Every row gives one point. Each copy is the shape, with its points in the same order, turned, moved and blurred by noise. Say if it was mirrored as well.

Shape (8 x 2):
[[ 10 -37]
 [-28  15]
 [ 15 -30]
 [-39 -47]
 [ 66  -1]
 [-40  16]
 [  4  23]
 [-52  15]]
Copy 1:
[[ 11 -24]
 [  9  36]
 [  4 -19]
 [ 62  -3]
 [-46 -34]
 [ 18  48]
 [-18  23]
 [ 39  56]]
Copy 1 is: mirrored
Copy 2, 8 rows:
[[  9  53]
 [-17  -4]
 [ 19  42]
 [-44  54]
 [ 72  28]
 [-28 -13]
 [ 22  -7]
 [-40  -9]]
Copy 2 is: mirrored
Copy 3 (8 x 2):
[[ 17   5]
 [-28  34]
 [ 21  -4]
 [ 35  59]
 [  0 -51]
 [-36  55]
 [-33   7]
 [-32  59]]
Copy 3 is: mirrored

Shape (8 x 4):
[[ 25  16  22 -30]
 [-48  52  32 -29]
 [ 18   4   1 -57]
 [ 44  -2 -32   8]
 [ 46  48   9  -3]
 [-36 -10 -19 -19]
 [-49  -7  13 -44]
 [ 36 -49 -19  20]]
Copy 1 (8 x 4):
[[-18  20  26 -35]
 [ 16   9  85   0]
 [ -6  -8  26 -65]
 [ 22  24 -33 -40]
 [ -1  62  10 -35]
 [ 33 -32  23 -21]
 [ 10 -47  51 -19]
 [  3 -14 -64 -24]]
Copy 1 is: mirrored
Copy 2:
[[ 29  26   0 -39]
 [-37  52  18 -74]
 [ 21  38 -39 -24]
 [ 20   2 -17  28]
 [ 32  41  28  -4]
 [-38   7 -41 -32]
 [-37  23 -36 -65]
 [  8 -54 -24  11]]
Copy 2 is: only turned
Copy 3 (8 x 4):
[[ 15  48  -7 -39]
 [-51  65  29 -11]
 [  0  59 -39 -42]
 [ 22 -15 -41 -35]
 [  9  13  13 -65]
 [-29  32 -37  16]
 [-30  70 -23  18]
 [ 51 -10 -51   4]]
Copy 3 is: mirrored

Shape (13 x 8):
[[  24  -26   22   35   44  -33  -36   23]
 [  16   34   25   49   28   -2   63   -4]
 [  56   -7   24   -7   -8   -3  -51   11]
 [ -26   57  -33   -9  -62   11   15   54]
 [  68   41  -48   -5  -37   46  -11  -16]
 [   1   28  -16   12   48   13  -36  -37]
 [ -18  -24  -11    7    0   -7    1  -17]
 [  23   26  -10  -30  -41  -40   12  -15]
 [ -26   68 -101    5    2  -29    5   -8]
 [   4   -3   39  -37  -37    8  -33   -7]
 [  14    0   55  -10  -20    4  -47   50]
 [ -26  -63   -7   13   25   92  -19  -25]
 [  16    3   28  -60   22    4   35   -6]]
Copy 1:
[[ 21 -51  75 -35  40 -35  12 -11]
 [ -8 -31   0 -42 -62 -48  21 -23]
 [ -4  13  61  17  38 -35 -10 -18]
 [-12  72 -56 -39  19   3  18  14]
 [ 17  85  10  45 -20 -22  20 -25]
 [ 44  22  71 -34 -39  -6 -20  -4]
 [ 34 -19   4  -5  -4 -13 -28  15]
 [ 29  40 -23   2   6 -64 -21 -16]
 [ 98  63 -32 -63 -34 -14  19  16]
 [-26  20  26  11  29 -14 -65  -9]
 [-39  16  45 -21  63 -13 -14 -15]
 [ 12 -23  54  32 -37  79 -38  28]
 [  0   6   6 -24  -8 -17 -56 -72]]
Copy 1 is: mirrored
Copy 2:
[[ 11 -36  14  52  -8 -42  34  37]
 [-28   4 -21 -12   7  33  88  48]
 [ 13  -7  22   9 -29 -68  32 -27]
 [-33  60  21 -46 -17  14 -40  21]
 [-52 -16 -22 -62  -7 -52   4 -34]
 [-29  -6  -5  22  66 -31  37 -11]
 [  4 -12 -12  24  10  13  -2   7]
 [ 26  34 -37 -31 -16 -25  -1 -13]
 [-40  25 -54 -40  63  -8 -46  36]
 [ 11  34  26  15 -31 -24  23 -52]
 [  6  27  60  23 -40 -37  27  -6]
 [-35 -60  44  34  40  41  14 -64]
 [ 53  21  16 -35  17  13  58 -20]]
Copy 2 is: mirrored
Copy 3, 13 rows:
[[ -8 -48  25  17  44 -45 -49 -16]
 [-52 -25  39  -6  62  34  21   9]
 [ -5 -58  19 -28 -18 -21 -56   2]
 [-10  56   6 -16 -15  75 -38 -25]
 [-10  -7  -5 -39 -45  36  -8  69]
 [-24 -34 -47  14  12 -13   0  17]
 [-11  12   3 -11   9 -31   6 -17]
 [  2  14  -6 -82  18  11 -25   0]
 [ 10  70 -56   8  44  36 -23  37]
 [-21 -26  -5 -55 -32 -10 -25 -45]
 [-18 -52  23 -19 -25   7 -66 -51]
 [-20 -25  11  50 -59 -43  58 -22]
 [ 14 -41   3 -51  12  16  35 -40]]
Copy 3 is: mirrored
Copy 4, 13 rows:
[[-22 -11   0  17  74   1 -32 -25]
 [ -8  23 -52  -5  33 -46  14  55]
 [  8 -51  32  -4  33  23 -12  -3]
 [ 75  17 -60 -60   5  38  46  -1]
 [ 11 -27  13 -96 -29   7  21  27]
 [-20  26  19 -26   9 -47   1 -41]
 [  4  18 -12  12  -8   1 -25 -15]
 [ 67 -38 -26 -16 -19 -14   0  10]
 [ 47  34 -58 -92   1 -41 -19 -39]
 [ 46 -15  36  22  -9  26  26  -6]
 [ 24 -24  20  17  60  48  25  -9]
 [-60  73  29  14 -32  40   3 -10]
 [ -1 -24 -29  32 -28 -21  42  -8]]
Copy 4 is: mirrored
